Each row of a before or after table is a point. One or more steps were done to the points. Then noise was added and the rows were shuffled. The steps act on how far a point lies along the listed directions, d1 being the first. Write out the steps. A step turns or swaps two directions, mirrors them in a line or flattens them onto one, adds a multiple of one to another, or multiplies one. Angles are multiples of 10 degrees, from the lower direction toward the higher: turns from -170 to 170, lines from 10 to 170 but not 90. Use the fewest steps. Two steps may share a direction if one is a turn and the other turns, adds or multiplies; they go together, in the order done. Otherwise the lowest direction goes first.

Directions:
(1): |  51 | -47 | -22 |
(2): | -48 | -55 |   6 |
(3): | -20 |  10 | -69 |
Before (13 x 3):
|  68 | -22 | -35 |
| -14 | -21 | -26 |
|  17 | -19 | -71 |
| -72 | -40 | -13 |
|  29 |  24 | -54 |
|  27 |  52 |   7 |
|  68 | -22 | -12 |
| -26 | -10 | -42 |
| -55 | -38 |  21 |
|  35 | -95 |  73 |
| -30 | -38 |  38 |
|  22 | -29 | -70 |
|  29 |   8 | -48 |
After:
|  14 |  18 | -23 |
|  53 | -47 | -28 |
|  99 |  19 |  43 |
|  11 | -37 | -35 |
|  10 |  69 |  13 |
|  31 |  -4 | -53 |
|  17 |  47 |  23 |
|   5 |  82 |  -6 |
|  46 | -49 | -14 |
|  31 | -15 | -65 |
| -38 | -46 |   9 |
|  -1 |  29 | -27 |
| -11 | -41 | -38 |
Steps: mirror d1 and d2 in the line at 170 degrees; multiply d3 by 0.7

Directions:
(1): |  12 |  -5 |   8 |   2 |  57 | -87 |  20 | -52 |
(2): |  -3 |  28 |  -7 | -21 | -57 | -45 |  78 |  39 |
Before:
|   8 |   3 |   5 |  14 |  47 | -51 |  -5 | -53 |
|  -3 |   4 |   0 |   9 | -11 |   0 |   4 |   3 |
|   7 |   4 | -28 |  -3 | -31 |  95 | -42 |  52 |
|   2 |   3 |  -1 |  15 |  17 |  24 | -18 |  -4 |
|  -3 |  -5 |  19 | -20 |  14 | -22 |   6 | -11 |
|   8 |   2 |  -6 |  10 |  36 | -27 | -18 | -40 |
|   1 |  23 |  -7 |   5 | -28 |  54 |  -7 |  39 |
|  -3 |   6 | -18 | -11 | -24 | -17 |  32 |   7 |
|  -2 | -30 |   5 |   4 | -10 |  48 | -35 |  17 |
| -16 |  12 | -21 |  -9 | -35 |  -4 |  35 |  30 |
|   2 |   4 |   6 |  -8 |   4 | -31 |  24 | -21 |
|   4 | -12 |  -7 |  17 |  18 |   3 | -13 |  -5 |
|  -8 | -16 |   5 |   4 |  17 |  -5 | -26 | -16 |
After, 13 rows:
|   1 | -29 |   6 |   2 |   0 |  21 | -21 |   8 |
|  -2 |   5 |  -1 |   8 |  -9 |   0 |   3 |   0 |
| -15 |   8 | -20 |  -4 | -20 |  -7 |  30 |  16 |
|  -2 |   3 | -17 |  -6 | -16 |  -8 |  25 |   5 |
|  17 |   2 | -25 |  -5 |  -2 |  42 | -24 |  25 |
|   3 |   6 |  -8 |   7 |  17 | -10 | -20 | -22 |
|   6 |  -9 |  -8 |  15 |   9 |   3 |  -9 |  -2 |
|   6 |  22 |  -4 |   7 |  -8 |  24 |  -1 |  21 |
|   1 |   5 |   0 |  12 |  16 |  17 | -12 |  -3 |
|   2 |   3 |   3 |  -7 |  -4 | -12 |  18 | -15 |
|  -5 |  -4 |  19 | -17 |   8 |  -7 |   3 |  -3 |
| -10 | -15 |   2 |   4 |   9 |  -1 | -22 | -10 |
|   0 |   6 |   1 |  12 |  21 | -15 | -10 | -27 |
Steps: multiply d1 by 0.4; multiply d2 by 0.7
